Each row is a point. Each table stands for the endless flat space through its points: a line for two points, a plane for three, and so on. The two share one point or none. Which?

First (2 x 3):
[[-8 -2 21]
 [16  7  3]]
Second (2 x 3):
[[ 2 15 -1]
 [ 1  8  7]]
They share: [ 0  1 15]

First:
[[ 11  12  28 -24]
 [ -4  -3  25 -33]]
Second (3 x 4):
[[ -2   9  34 -22]
 [-10  11  41 -17]
 [ 14  17  53  -8]]
They share: [  6   7  27 -27]

First, 4 rows:
[[-34   9 -21 -13 -39 -20]
 [-47 -13 -38  18 -12 -37]
 [  6  -9  11 -33   1  48]
 [-42  -9 -33  10 -17 -31]]
Second, 2 rows:
[[-24 -22  12  -7  -1  20]
 [-24  -2 -20  -3 -17 -12]]
They share: no point

First, 2 rows:
[[ -5  21  -9  -4 -14  23 -29 -18]
 [ -1  27  -2   1 -21  29 -35 -23]]
Second (2 x 8):
[[-25   9 -30 -19 -21  19 -11  -1]
 [ 15  24   5   6  14  14 -41 -31]]
They share: [ -9  15 -16  -9  -7  17 -23 -13]

First (4 x 9):
[[ 50  -8  -8 -31  -9  19  53  32  -2]
 [ 38 -12   8 -30 -29  -2  29  16  -3]
 [ 12 -12  33 -26 -41  30   0 -14  -1]
 [ -6 -12  38 -22  -5  46   7 -20   9]]
Second:
[[ 17 -21   8 -27 -50  28  20  19 -21]
 [ 19 -15  18 -27 -36  22  16   5  -7]]
They share: [ 20 -12  23 -27 -29  19  14  -2   0]

First, 2 rows:
[[ -1  14  -9  32 -29   8  -2 -35  -9 -11   3]
 [  0  21  -5  31 -27   2   2 -27  -2 -18   7]]
Second:
[[ 46  16 -17  27  -9  -4  22 -72  18 -40  54]
 [-14  43  24  39 -42 -10   9  -2  28 -36  -5]
 [ 14  32   4  45   5  21 -20 -37  -4 -31 -12]
 [-20  52  35  57 -13  20 -30   2   8 -34 -52]]
They share: [  1  28  -1  30 -25  -4   6 -19   5 -25  11]

First:
[[ 23 -11 -49 -30 -34 -11  49  10  32   3  53 -24]
 [ 24 -10 -41 -21 -27  -9  46   8  27   0  53 -29]
 [ 47 -23 -46 -15 -25 -14  58   4  38  18  74 -33]]
Second, 4 rows:
[[  2 -11 -29  -9 -27   1  20   4  13 -14  15 -36]
 [ 29  -1 -44 -31 -10   9  17  21  -2 -28  55 -29]
 [ -6  -7 -22 -12 -29  -5  26   3  20 -14  10 -30]
 [ 13  32 -39 -70 -21  -5  45   7   3  -6  46  10]]
They share: no point

First:
[[  5  -3 -20  15 -14   4  46  -5 -31  25 -48   2  -9 -29]
 [ 29  27   4  -3 -50  52   4 -53  11  31 -12  44   9  13]
 [  9 -19 -14  13  -4 -12  56  -5 -17  15 -36  10 -25 -29]]
Second:
[[ 16  -4  -9  13 -23  23  24 -26   5  31 -16  26  -4   0]
 [ 17  -2 -17   7 -17  19  31 -24   2  39  -8  20  -3  -5]
 [ 18   2   3  11 -33  24  23 -31   0  15 -32  33  -9  -3]]
They share: [ 19   4  -5   5 -27  20  30 -29  -3  23 -24  27  -8  -8]

First, 3 rows:
[[-20  31 -54  49  11  39  21   9 -10 -28 -73   2  -6 -13  62 -19 -47  24]
 [-28  19 -13   7 -10   6  -7  33  -5  -5 -35 -19 -25  16  16  23 -25 -14]
 [-24  19 -20   7 -13   3 -11  27 -12 -12 -33 -16 -26   3  18  17 -27 -16]]
Second (2 x 18):
[[-14  -2 -51  16 -40  21 -39   9 -31   5 -22   5 -12  -4  23  23 -23 -33]
 [-22  26 -19   4  -8  -7  -7  25 -15 -27 -34 -19 -32 -12  19   7 -31 -13]]
They share: [-20  19 -27   7 -16   0 -15  21 -19 -19 -31 -13 -27 -10  20  11 -29 -18]

First:
[[-12  24  19   6 -11  -9   8 -28 -36 -15  -3  23 -44  15  44 -35  -8  16
   42  35]
 [  0  34   3   2  -7   5  22 -38 -20  -1  13  21 -50  25  40 -39   6  20
   52  51]
 [ -6  17 -25 -26 -51  -2  -3 -15  14  16  11 -20 -17   8  -6   5 -19 -24
   -1  13]]
Second (3 x 20):
[[  8  29 -25 -11 -20  -2  12 -40  -9  12  40  -1 -28   8  18  -4  -6  23
   19  14]
 [-20  57   6   4 -30 -17  15 -48  10   6  16  38 -56  15   8 -23  -4  -4
   47   7]
 [-27  38  17  -2 -39 -11   6 -24   5  -2 -16  25 -50  20  12 -31 -10 -27
   41  28]]
They share: [ -6  23  -7 -11 -30  -2   6 -24  -7   4   8   1 -32  14  18 -16 -10  -3
  23  28]

First:
[[ 31  27  -1   3 -17 -24 -24 -12 -11  -6  26   8   2  10 -33 -12  23 -47
  -27  42 -11   2  -1 -22]
 [-11 -60 -21  -5  22 -40  24  45 -18  -2  26  27 -28  32  16  -1  40  -3
   -7  22 -45 -54 -48  12]
 [ 25 -31  19 -17 -18 -13  18  27 -22 -32  25   6  -7  27 -14  14  38   0
  -12  15  -8 -17 -49  -9]
 [  9  -6 -21   3  12 -36 -16   7 -16  -2  30  21 -12  16  -6 -23  34 -39
  -27  50 -21 -26 -18   4]
 [ -4  -8 -30  16   0 -46  12  18   7  44  10  18 -22  20 -21  12   7 -33
    7   7 -83 -32  14 -42]]
Second:
[[  2  -5 -10   1 -17 -32 -22  18 -39  -7  -5 -21   6   1 -29  -5 -24 -25
  -41   6   9 -48 -24  -7]
 [  9 -10  -1   5 -36 -22   3   3  -7   1  25  15   5  27 -22  12  17 -16
  -12   9 -38 -16 -24 -18]
 [ 29  10  19   7 -39 -59  -6  18 -36  -9 -20   7   8  -1  -6  30  24   7
  -22   8  20 -24   8 -38]
 [ 25  17  -4 -21 -25 -18  24 -15 -15 -15  31  45 -27  42  -9   9  50  -7
   13  56 -53  36 -44 -37]
 [  0   7   7   8 -67 -41 -20   6 -21  10 -13 -10  30 -26  -7  37   6  34
   -5   1  -4 -56  20  -9]
 [ 31   9   2   5 -60 -33  11  -6 -32  -5  -6  11  16  18  -7  35  27   2
  -13   7 -13 -24  14 -21]
 [-30 -36  26  15   5 -51 -51  56   4  -2  16 -14   9 -11 -16 -10 -19  17
  -26  18  -1 -24 -47 -44]]
They share: no point
